Every row gives one point. The points of each table are mixes of a few directions, plus a little noise. Count the directions of each table, and those that both share. Where both have some left over, give the other angles between the two spaces (their principal angles), to ten degrees, smallest first.
In the rows, zero is written as 128.

First (4 x 3)
[[160  96  87]
 [146 110 104]
 [ 96 160 169]
 [110 146 151]]
Second (5 x 3)
[[128 113 155]
 [127 111 159]
 [128 113 156]
 [128 129 126]
 [129 174  44]]
Directions: first 1, second 1, shared 0; angles 70

First (9 x 6)
[[138 154 194 110 118 123]
 [150  94 159 169 107 160]
 [125 106 135 149 136 141]
 [146 169  97 103 136  95]
 [125 123  56 130 133 120]
 [ 72 126 138  95 136 128]
 [202 116 132 185 116 141]
 [ 89 136 132  84  92 132]
 [105 128 110 126 177 112]]
Second (9 x 6)
[[141 136 145 168 167 151]
 [141 119 119  85 137 125]
 [101 139 133 131  94 110]
 [154 115 121 147 158 149]
 [158 142 157 139 206 160]
 [170 107 116 131 176 156]
 [ 90 136 124 114  68  96]
 [ 98 113  98 108  49  93]
 [100 144 139 128 100 111]]
Directions: first 4, second 3, shared 1; angles 30, 70

First (7 x 9)
[[121  49 100  95 101 122  57 164 110]
 [125  78 110 107 112 128  77 150 114]
 [129 147 116 147 135 132 167 120 143]
 [117 168 219  99 128  76 181 119 136]
 [129 125  83 153 132 144 152 128 142]
 [141 162 117 155 146 158 125 107 126]
 [135 167 150 139 142 136 136 109 126]]
Second (7 x 9)
[[136 159 124 107 122 121 108 108 132]
 [157 227  60 139  99  71 107 187 100]
 [142  98 151 138 103 139 141 102 135]
 [ 93  77 140 176 168 122 109 139 111]
 [ 92 112 126 124 125 142 151 115 121]
 [146 101 149 101 164 164 159 160 160]
 [130 123 146 111 116 138 122  84 137]]
Directions: first 3, second 5, shared 0; angles 40, 70, 80

First (8 x 12)
[[131 150 147 121 105 100 131 134  98 132 130 111]
 [123  97 101 138 160 167 123 119 170 122 126 153]
 [129 135 135 125 120 118 130 130 118 129 128 122]
 [137 182 176 110  70  58 137 144  54 138 132  85]
 [131 146 144 122 109 105 131 133 103 132 129 114]
 [126 117 118 132 140 142 126 125 143 126 127 137]
 [116  52  62 154 207 225 115 106 231 113 123 188]
 [130 144 142 122 111 107 130 133 107 131 129 115]]
Second (8 x 12)
[[150 136 149 101 170 160 125  83 115  96 115 117]
 [ 88 125 100  82 159 137 129 127 118 119 121  86]
 [161 130 141 201  77 108 196 197 221 126 136 130]
 [106 126 118 122 133 127 148 146 120 125 118 129]
 [163 118 143 163  89  98  68 101 131 178 173 148]
 [126 133 131 128 159 126  90  88 109  79 108 141]
 [ 93 115 127 104 160 134 167 132  95 132 116 127]
 [137 141 114 123  76 135 102 150 114 169 136 145]]
Directions: first 1, second 6, shared 0; angles 70

First (8 x 18)
[[129 135 108 128 122 119 134 124 138 122 113 131 129 134 118 139 126 117]
 [118 111  59 128  85  89 155 100 208  69  49 176 109 104 122 122  74  65]
 [121 136 228 104 169 177  84 162  90 136 183 101 113 108 185  90 115 140]
 [116 101 158 122 124 137 121 128 146 104 127 149 108  93 162  85  94 120]
 [122  80 137 144 115 125 139 114 130 129 140 156 126 104 135  93 128 160]
 [140 145  86 142 124 112 144 121 111 155 126 115 152 163  84 171 169 146]
 [144 167 131 132 153 138 121 143  73 178 165  82 156 175  98 175 184 161]
 [132 150 116 124 132 126 126 132 126 129 121 115 132 143 119 149 133 116]]
Second (10 x 18)
[[126  86  47 156  80  83 173  87 175 109  78 178 132 120  91 130 125 126]
 [137 141 103 138 128 119 138 125 112 150 132 117 146 153  98 157 158 143]
 [133 187 182 100 171 162  89 165  91 143 160  74 128 150 149 148 133 113]
 [121 158 177  95 151 153  95 154 135 103 128 110 106 115 172 114  87  83]
 [123 164 194  94 163 164  88 162 117 116 147  98 109 119 175 114  97  96]
 [130  58 107 172 103 110 162  97 110 160 153 163 147 119  99 107 171 208]
 [125 158 151 104 143 142 107 146 134 111 123 111 115 126 152 129 103  91]
 [122 119 165 121 137 144 115 137 123 123 143 128 118 111 155 102 114 131]
 [123  73  89 155  93 101 160  96 155 120 109 174 129 108 111 107 128 149]
 [139 137  64 146 111 101 154 111 129 144 109 128 150 159  78 171 162 137]]
Directions: first 3, second 3, shared 3

First (8 x 24)
[[191 131  87 141 100 121 119 164 117 108 106  82  91 176 159 145 130  81
  104 159  94 123 156 139]
 [143 121 163 117  92 153 138 114 169 128 135 178  94 107 151 105 113 145
  148  56 163 160 116 153]
 [ 90  95 165 135 174  85 134 120 104 136 124 122 152 131 108 106 121 153
  138 129 108  97 117 138]
 [128 132  92 162 109 111  93 138  81 114 114  80 134 176 115 161 141 113
  112 178 125 131 124 119]
 [116 133 175  91 150 193 163 109 168 157 141 194 127  54 134  96 144 144
  125  85 136 145 117 144]
 [140 121 120 122 126 165 147 110 131 145 143 149 118  96 139 130 153 126
  131  97 160 171 126 128]
 [ 89 192 105 143 100 145  67 148 111 108 106  99 163 161  87 167 130 120
   91 227 105  98 112 102]
 [127  98 117 114 174  52 163 120 143 128 154 121 144 123 132 113  93 141
  177  92 133  99 156 101]]
Second (10 x 24)
[[136 103 151 109 107  83 115 174  81 152 133 111 108 156 104  80  95 107
  215 132 106 140  57 125]
 [124 151  97 153 148 131 114  91 153 109  99 129 129 100 153 137 140 143
  114 107 133 115 177 119]
 [119 143 118 134 135 188 140  94 156 127 134 146 156 115 135 168 150 139
   44 129 159 130 171 145]
 [136  95 175 101 111  85 156 188 106 127 163 121 107 162 108 117 123 115
  169 164  99 126  73 119]
 [144  95 168 100 117  50 156 195 105 115 160 115  92 156 112 106 117 115
  196 161  78 118  69 103]
 [101 131 145 155 123 215 108  92 134 156 103 139 158 137 137 150 156 139
   78 126 190 138 160 164]
 [127 158  73 150 142 140  89  80 135 131  89 126 138  94 143 115 114 133
  131  83 139 132 162 128]
 [126 125 141 128 132 137 148 129 145 115 140 134 129 129 134 151 148 135
   96 145 130 119 144 127]
 [127 109 171 133 135  91 161 156 148  92 139 126 103 142 146 148 163 140
  136 165 107  99 139 107]
 [141 168  41 115 129 160  92  81 116 157 121 134 160  87 108 108  75 113
  102  68 138 163 128 143]]
Directions: first 6, second 4, shared 0; angles 40, 50, 70, 90

First (8 x 32)
[[ 96 144 140 129 154 159 146 119 113 147 113 132 159 185 127  82 122 127
  166 139 148  92 112 121 107 166 130 154 162 134 111 135]
 [124 128 139 146 102 140 147 136 133 141 127 131 146 128 132 112 153 115
  143 125 129 114 122 144 125 144 127 123 104 137 145 110]
 [147 125  97  84 184  89  77 110 122  91 135 122  76 112 118 179  70 161
   82 130 122 171 148  92 141  78 131 133 174 105  90 171]
 [ 99 138 155 157 104 170 171 136 124 162 116 134 178 168 135  70 164 106
  177 132 143  80 107 148 108 181 127 139 116 146 144 104]
 [176 110  90  91 147  64  68 122 139  78 149 119  54  57 120 218  86 155
   52 118 103 201 160 105 161  48 128 105 131 103 115 155]
 [129 121 149 167  62 144 164 150 143 150 130 132 156 107 138 111 184 100
  146 118 122 111 120 164 129 150 124 107  66 146 172  85]
 [126 124 145 157  81 143 157 144 137 147 128 131 152 118 136 110 169 107
  145 123 126 112 120 155 127 149 125 115  84 142 159  96]
 [126 135 109  92 190 114  95 107 114 108 125 124 103 149 118 143  76 154
  112 136 134 142 135  94 127 109 131 147 187 112  87 168]]
Second (10 x 32)
[[ 82 151 146  97 150 152 189 123 145 133 108 112 128 179 131 146 100 101
  121 139 187  93 146 149 113 179 111 161 186 149 109 154]
 [101 136 174 140 232 146  93 159  75 120 119 171 159 207 120  20 152 189
  174 111 107  99 147 108 111 177 192 204 163 133 148 153]
 [144 115 155 140 183 104  77 169 102  97 139 162 116 123 122  93 160 182
  121  98  84 149 166 122 141 123 182 161 111 127 171 138]
 [131 121 151 152 108 130 138 155 130 130 132 140 139 116 132 110 169 127
  134 113 115 123 139 150 132 143 142 129  90 140 167 108]
 [163 117  84 127 134 106  63  97 109 123 140 128 117 101 120 130 102 153
  130 138  93 162  96  80 134  67 126  98 126  94  95 129]
 [159 118  84 135  76 117 107  95 135 140 138 112 124  83 128 155 113 114
  127 143 112 152  88 108 134  76  99  74 102 106 102 107]
 [115 138 115  87 139 121 153 111 151 116 121 104  96 131 128 191  81 109
   90 139 167 133 146 132 130 126 103 131 173 131  97 156]
 [116 132 145 116 112 127 172 144 155 121 125 117 112 121 134 168 131 104
   99 121 155 123 158 163 133 149 117 134 127 148 145 131]
 [163 111 108 164  84 121  90 121 116 141 143 137 145  87 128 103 156 135
  151 127  83 146  91 111 134  90 130  87  71 111 138  92]
 [106 141 118 124  61 156 199 104 163 159 116  97 142 131 138 163 116  66
  132 150 177 100 104 155 117 150  78 101 131 141 108 111]]
Directions: first 2, second 4, shared 2

First (11 x 32)
[[ 98 130 123 124 136 106 173  83 132  92  99  71  94 103 164 157 123 153
   99 139 161  95 127 108  69  88 181 126 183 115 130 140]
 [175  93  74 165 130 119 113  94  98 128  74 138  45 154 103 143  94 150
   71 164 157  95 117 118  99 128 119 129 112 124  79 150]
 [148 132 169 143 147 221 130 248 133 143 165 169 171 136 135 113 125 170
  153  63 103 158 126 204 160 169 114 159  86 134 164  98]
 [148 109 123 148 136 137 131 122 115 121 112 121  90 138 126 152 114 141
  101 124 137 123 118 128 109 121 137 146 129 130 124 138]
 [133 129 133 129 131 141 125 146 129 133 135 139 136 131 125 122 128 131
  133 119 123 133 129 139 138 137 121 131 117 129 130 123]
 [129 118 138 117 103  66  90  59 122 138 147 111 131 138 103 155 149  47
  147 152 100 168 120  67 151 108 109 134 144 153 143 145]
 [146 133 105 138 111 177 106 214 134 156 127 158 156 127 128  82 119 182
  151 161 128 120 141 198 139 179  93 103 103 121 130  95]
 [110 131 188 126 150 158 161 151 135 107 160 104 145 117 156 166 138 128
  135  61 112 157 117 134 122 107 165 172 148 138 177 127]
 [155 111 101 153 127 151 125 149 116 128  98 131  91 135 128 130 106 174
  102 149 148 105 126 156 103 140 125 127 122 122 114 127]
 [ 89 162 106  81 124  50 126  47 142 132 131 150 161 123 106  81 151  58
  145 144 128 111 144  62 165 117 114  79 115 116  76 139]
 [ 79 161 147  83 115  82 132  94 152 129 160 115 188 107 136 107 162  76
  172 132 111 143 141  93 153 115 129 103 149 129 141 122]]
Second (9 x 32)
[[140 100 149 121 152 143 126 157 172 140 128 142 149 144 167 105  95 173
   98 118 143 134 130 168 119 152 123 138 113 133 130 127]
 [102 200  95  94  61  82 148 140 154 168 188 149 166  81 187 127 179  94
  149 129 119 137 170 141 120 160 131 130  99 124 134 146]
 [ 92 174  21 143 154 169 130 128 120 141 121 134 132 137 118  92 181 120
  171  85 154  99 152 138 132 118 143 122  94 125 122 139]
 [177 103 184 147 110 145 139 173  96 110 114 147  91 120 112 156  81 169
   90 152 115 121 108 148 121 147 117 131 132 114 111 109]
 [103 101 170  97 103  59 103  65 156 119 130  61 155 115 142 143 126  98
  143 200 118 156 121  87 116 100 125 107 206 145 167 123]
 [159  71 201 130 171 134 120 123 138 112 117 139 121 162 116 135  77 139
   86 104 121 148  98 120 143 125 119 148 127 137 122 128]
 [123 127  65 167 171 189 122 131  86 110  83 120  93 152  73 113 138 147
  149 110 149  93 119 127 132 103 136 116 125 121 116 119]
 [ 86 117  98 118 155 110 103  64 147 123 115  76 150 144 120 111 153  98
  164 141 140 134 127  92 130  88 136 112 168 145 154 132]
 [171 159 169 134  75 121 161 174  83 128 158 185  95  97 117 172 121 116
  102 113  94 129 127 132 138 160 119 147  89 108  97 129]]
Directions: first 5, second 5, shared 2; angles 50, 70, 80

First (10 x 32)
[[124 140 132 152 172 132 139 125 149 119 139 113 134 138 113 106 161 124
  121 121  80 162 111 127 126 111 172 103 149 122 138 153]
 [126 134 130 140 151 130 134 127 139 123 134 120 131 133 120 117 145 126
  125 124 103 146 119 127 127 119 151 115 139 125 133 141]
 [127 133 130 138 145 130 132 127 137 124 132 122 130 132 122 119 141 127
  125 125 109 142 121 127 127 121 146 118 136 126 132 138]
 [127 131 129 134 139 129 131 127 133 126 131 124 130 131 124 123 136 127
  126 126 117 136 124 128 128 124 138 122 133 127 130 134]
 [122 146 134 165 193 134 145 124 160 114 144 105 138 144 105  95 178 122
  118 117  56 179 102 126 125 103 193  90 160 119 143 166]
 [132 116 124 103  83 124 117 131 106 137 117 144 121 117 143 151  94 132
  135 135 177  93 146 129 130 145  83 154 107 134 118 102]
 [130 123 126 118 110 126 123 129 119 132 123 135 125 124 134 137 114 130
  131 131 148 114 135 128 129 135 109 139 119 131 124 117]
 [126 133 130 139 147 130 133 127 137 124 133 121 131 133 121 118 143 126
  125 125 107 143 120 127 127 121 147 117 137 125 132 139]
 [128 127 128 125 123 127 127 128 126 129 127 130 127 127 130 131 124 128
  129 129 134 124 130 128 128 130 123 131 126 129 127 125]
 [138  98 118  66  18 118 100 135  74 151 101 166 112 101 166 184  43 137
  145 147 249  42 172 131 133 171  18 192  75 144 103  64]]
Second (10 x 32)
[[118 144 122 147 118 152  89 104 129 150 135 155 159 197 119 149 159  75
  101  92  82 121 153 137 154 123 132 161 106  91 131 164]
 [131 122 130 120 132 119 143 137 127 119 126 118 115 103 131 119 116 148
  138 142 146 131 119 125 118 129 127 116 136 142 127 115]
 [137 114 133 112 137 106 164 149 128 109 123 103  99  67 135 109  99 176
  151 160 169 136 105 120 105 132 125  99 148 162 126  95]
 [136 115 132 113 136 110 159 146 127 110 122 108 104  75 135 111 104 168
  148 155 163 134 108 121 108 132 125 103 145 158 126 101]
 [139 112 134 109 138 103 169 153 127 106 120 101  96  58 137 105  95 182
  154 165 174 137 102 119 101 132 126  94 149 167 125  91]
 [116 146 121 150 116 156  81 100 128 155 136 159 165 208 117 153 166  66
   97  86  74 119 157 139 158 123 132 167 103  84 132 171]
 [123 135 125 137 124 138 109 117 129 138 131 141 142 159 124 138 143 103
  116 112 107 125 141 132 140 126 129 143 119 112 129 145]
 [118 142 122 145 118 149  93 107 128 147 134 152 156 188 119 147 156  81
  105  96  87 122 150 135 150 124 131 157 109  95 131 159]
 [133 118 132 116 136 113 152 143 127 114 124 111 108  86 133 114 109 160
  144 150 156 133 112 122 113 131 126 108 141 152 126 106]
 [127 130 128 131 127 132 122 124 128 131 129 132 133 139 127 132 133 120
  123 123 120 127 132 130 132 127 128 133 125 123 129 135]]
Directions: first 1, second 1, shared 0; angles 80

First (11 x 32)
[[122 107 167 169 149  98 116 124 126 146 108 132 113 190 117 105 194 126
   78 144 135 121 107 156 109 159 129 146 103 132  93  93]
 [123 152 111  95 127 141 115 141 123 130 113 125 139 111 121 126  99 130
  156 101 111 127 145 100 118 121 117 118 134 133 133 150]
 [147 100 158 160 130  89 143 120  90 135 137 145 146 172 133 121 187 145
   96 156 155  97 108 155 151 138 144 149 134 139 124 113]
 [123 116 145 147 144 131 128 110 157 123 125 113  90 132 128 129 131 106
  114 131 134 145 114 132 101 147 134 130 108 113 116 104]
 [132 147 105  90 122 146 131 131 125 117 127 122 135  91 129 140  82 126
  169 103 119 129 141  94 126 115 124 117 144 124 147 154]
 [112 143  98 123 112 156 118 140 157 126 139 124 127 102 128 130 103 126
  135 132 111 153 141 135 134 110 117 114 122 124 131 137]
 [148  81 172 179 142  96 156  95 120 120 148 132 105 162 140 133 179 120
   87 167 170 115  93 161 135 151 158 150 122 116 123  88]
 [136 149  95  84 110 149 139 136 117 115 138 129 151  77 134 147  72 134
  177 106 121 124 148  94 144 102 126 114 157 130 160 165]
 [136 107 172 144 161 102 132 106 120 131 106 122  99 165 122 121 159 113
  110 120 145 115 104 121  94 163 141 142 116 123 107 100]
 [110 164  73 101  91 163 111 162 141 132 140 133 162  90 127 130  89 144
  150 126  96 145 160 131 157  86 105 108 138 138 144 163]
 [120 145 109 115 117 138 117 142 130 133 126 129 142 118 126 127 114 134
  137 121 114 132 141 125 134 115 117 121 131 133 130 141]]
Second (8 x 32)
[[124 147 115 132 137 144 117 127 136 127 115 134 110 133 124 121 134 135
  116 126 129 129 126 151 110 137 111 123 122 120 124 141]
 [131 112 122 143 145 119 131 134 143 133 142 163 157 130 131 147 124 102
  136 117 118 114 117 103 113 128 132 112 141 121 123 104]
 [115 102 119 143 145 132 120 139 158 132 137 158 153 133 121 140 111  99
  122 111 115 128 126 103 113 134 129 107 129 129 109 110]
 [141 147 111 147 152 128 130 128 137 131 128 167 139 133 137 143 143 116
  134 124 123 105 107 134  95 133 115 114 143 107 135 118]
 [119 128 125 119 121 141 123 128 136 125 103 108 110 127 124 118 122 133
  111 128 117 138 131 149 139 132 118 132 109 123 121 125]
 [140 144 113 152 155 124 128 129 134 133 143 175 146 136 135 146 144 115
  140 123 132 104 110 122  88 132 121 110 151 115 136 125]
 [104 110 141 125 120 131 111 135 122 128 163 110 124 135 107 112 109 140
  126 126 162 159 161 100 131 128 148 126 127 175 113 176]
 [147 132 178  63  50 104 164 106  56 116  94   7  84  97 144 100 138 184
  139 169 128 147 144 161 237  99 150 198 101 135 164 124]]
Directions: first 4, second 4, shared 0; angles 30, 80, 80, 80
